Every row gives one point. The window is the flat piece filled in between its corners: a triangle in 3 columns, a solid with four corners in 4, and so on. A path goes straight from each point to the next, and from the last back to the first. List the points from which the path goes on through the window.

Window (4 x 4):
[[-28  60  12   4]
 [ 45  -5   9 -21]
 [ 11 -14 -87  17]
 [ 27 -32  26 -41]]
Path:
(1): [ 12  20 -51  46]
(2): [ 4 -1 24  2]
(3): [ 18  34  26 -36]
(4): [ 17  41  -1 -61]
(5): [ 52 -50  18   7]
(6): [-10  45  32  14]
(7): [-34  49 -39 -19]
(8): [  0 -22 -64 -29]
Through the window after points: 4, 6, 8

Window:
[[ 27  12   6 -38 -57  24  11   5]
 [-76  46 -16   8  54  26  -2  16]
 [-12 -23 -17 -69  23  -8 -56  19]
 [  6 -31 -31   9   6 -37  14  13]
 [  9 -31 -27 -32  -6   7  29  95]
 [ 17  22  66  21  35 -14 -17 -42]
 [-45  13  20 -56  20  31  23 -64]
 [ 26 -35  50  70   7   1 -15 -30]]
Path:
(1): [-15 -20  -2 -22 -25   0  20  41]
(2): [ 25  19 -17 -34  24  32   1  23]
(3): [ 16   4 -14 -27  35  23 -18 -14]
(4): [-48  13   7 -50 -55 -10  46  62]
(5): [-74   9   3  -9 -18 -26  33  15]
(6): [ 27 -27 -16 -25  26   5  -4  -7]
(7): [16  0 -4 -8  7 10 -6 -4]
(8): [-77  -4 -20 -11   8 -33  18  40]
Through the window after points: 1, 5, 7

Window (9 x 9):
[[ 27  37  -7   4 -24  -8  67   0  10]
 [ 35 -16  53  13 -19 -35  91 -21   1]
 [  5  55  52  35  68 -23  48  11  93]
 [-76   2   7 -18 -29  28  -2   4 -49]
 [ 53  14  55   5 -55   4  34   7  -4]
 [ -3  33  31  -2  27 -70  26   5  93]
 [  9 -22 -40 -19  20  49 -37 -34  -5]
 [-39  -3   8 -65  13  30  14  30 -15]
 [ -5   7 -18 -23  31   6 -29   5 -56]]
Path:
(1): [-55 -30 -58  21  52 -15 -18  41 -11]
(2): [ 28  -5   5  46  16 -13  39  32  -9]
(3): [-38  40  54 -53  -7 -15  33 -46  60]
(4): [  8  95  28 -53  24  13  26 -15 -37]
(5): [ 27 -41  -5  20   0 -13  33  12  43]
(6): [-11 -21  25  35  23 -42   2  33  32]
(7): [  3  24  24 -24 -22  12  57 -19   6]
(8): [ -8  41  33 -11   1  15   6 -30   8]
(9): [-24 -32 -15 -30  12 -60  61  75  39]
(10): [ 26  -9  16  11 -32   1  20  24   5]
(11): [  7  38  57 -33 -16  15  59 -40  10]
(12): [ -9  22  35 -26 -13   1  -7 -33   2]
(13): [-31   3  -7   0  10  -3  20  18  13]
(14): [ -5 -32 -16  34  32  16   4  27 -22]
(15): [-18  32  16 -36  14  -2   5   0  -5]
(16): [ 35  42  50 -48 -23  41   6 -48 -24]
Through the window after points: 2, 8, 12, 14, 16

Window, 12 rows:
[[-40  13  43  44  -8   2 -27 -87  -1  34  -7 -81]
 [ -9  11   5 -15 -19  36 -23  -9 -16 -11  58   6]
 [-65  17  -1  -8  -4  30  26 -95 -11 -12 -28 -45]
 [ 11 -15 -92   2  68  34 -23  53  49  16 -21  46]
 [-39   6 -28 -18 -48 -20   2 -66  -4  62  24 -48]
 [ 70  52 -89  12  23  31   4  35  12  25 -43  31]
 [-54  16 -50  53 -78  -2 -30 -23  -9 -11   7 -30]
 [-51  34 -33 -11 -28 -22 -66 -71 -47   2 -15 -88]
 [ 28 -35 -19 -16 -10 -12  -1  56  26 -41 -47  18]
 [-24  -2  10  -4 -23 -14 -37 -19  -2  -4 -20  75]
 [ -5  -6 -31 -14  -4  62 -18  54  -3  37 -55  25]
 [ 49 -57 -64  15  29  41  -4  16 -26   9 -37  45]]
Path:
(1): [ 23 -18 -47  -7  -3  11 -24  14  30 -21 -35  21]
(2): [  8  18 -36 -50 -46  39 -47 -84  -6  35 -21 -27]
(3): [-64  -8  -6  41   2 -32  36  22  -2  11  41  -7]
(4): [-16   0 -17   8  -4   5 -17   5 -23   4  -1  20]
(5): [ 23  -6 -63  -3  -4  34 -25 -51  58  -8 -11 -22]
(6): [  5 -14 -33 -27  -9  78 -41 -23  71 -26 -12 -21]
(7): [ -2  20 -49  27  23 -46  19  30 -51  37 -32  50]
(8): [-45 -11 -10   1  32 -19   3 -11 -23  24 -26 -26]
(9): [ 26  15 -68  -7 -24  40 -30  10  22  17 -16  19]
(10): [-15 -16 -51  -6  -5  37 -25   4  29  11 -36   6]
(11): [-18  49  -4  24  46 -12  33 -15 -55   1  17  -5]
(12): [-19   7 -19  13   2  -4  21  54 -19  15 -15  -8]
Through the window after points: 2, 6, 8, 10, 12

Window:
[[ 32  37  42  75   0 -49  46   0   7 -16  15 -21   0 -24]
 [ 32   6 -67   7  24  23  27 -61  35  -9  33  24 -56 -22]
 [ -2  65   4 -16 -57 -15  -5 -41 -15 -33 -52  16 -23 -40]
 [ 26 -22  -3 -69  69 -16 -46  48  35  -3 -17  -2 -63 -24]
 [  4 -33 -62 -38  43  15  51 -22  25  -3  -4  -1   5  -2]
 [ 10 -32  45 -29  57  83  -1 -42 -18 -47  29  19  14  26]
 [-39  15   6 -78 -57  15  57 -33  18 -33  26  33 -54 -10]
 [ 44  -9  46 -39  83  29  -7 -31  48  39   6  42 -43 -11]
 [  0   3  45  17  40 -53 -28 -31  42  -5   2  30  32  87]
 [ 62  36  13  29 -67  26 -33 -16 -45  23  -4  35  16   2]
 [-19 -12   1 -41  -8 -66  -2   7 -85  32 -29 -42 -89 -14]
 [ 15 -33  20 -36   7 -58   0 -13  34   2  32 -22 -31 -66]
 [-44 -13  82  24  23 -36 -28  20   6  -9 -43  31 -63 -58]
 [-26 -12 -28 -68  22  33  -9   8  22  11  -5 -68 -41 -21]]
Path:
(1): [-35  33  -2 -19  28   3   6 -60  38   9  48  80  -8 -45]
(2): [ 47 -34 -13 -40 -38  20  39   4 -12 -45 -26 -62 -77  37]
(3): [ 27 -22  26 -25   0 -17 -12 -30  14 -12 -13   0 -14  14]
(4): [-39  47  -3  15  42 -19  -6   8  18  23  35  12  -3  -4]
(5): [-25   8  -7 -40  -5 -49 -23  14   3  29  28   9 -18 -65]
(6): [ 51 -40  39  -9  26  -6  36 -45  38 -39  -2 -24 -41  -1]
(7): [ 37 -42  -6   6 -52 -47  -1 -15  46 -69 -41   3 -61  35]
(8): [-13  28  18 -21  34  10  -4  -5 -30  33  21   3  -4 -40]
(9): [-51   9 -12 -36  34 -17 -13  25 -26  43  11  -1   8 -55]
(10): [ 71 -26  54   3   7  46   3 -59  48 -56 -21  15 -63  43]
(11): [  6 -26  40  -9   8  18   7 -53   2 -10 -17 -19 -52   3]
(12): [ 12  31   6 -62  60  27  -7  20  23  -5  38  80  17 -25]
(13): [ -4  10  21 -35  23   3   2   8  -8  -2  12  11 -37 -31]
(14): [ 38 -28 -21 -20   2   3  -8 -34  24 -19 -21  -9 -42 -14]
(15): [ 30 -24  37  21  -8  15   8 -22  25 -29 -17  -8 -52 -22]
(16): [ -6  37  10 -59  36 -32 -38  -4 -22  53  20  33 -15 -13]
Through the window after points: 1, 3, 5, 9, 11
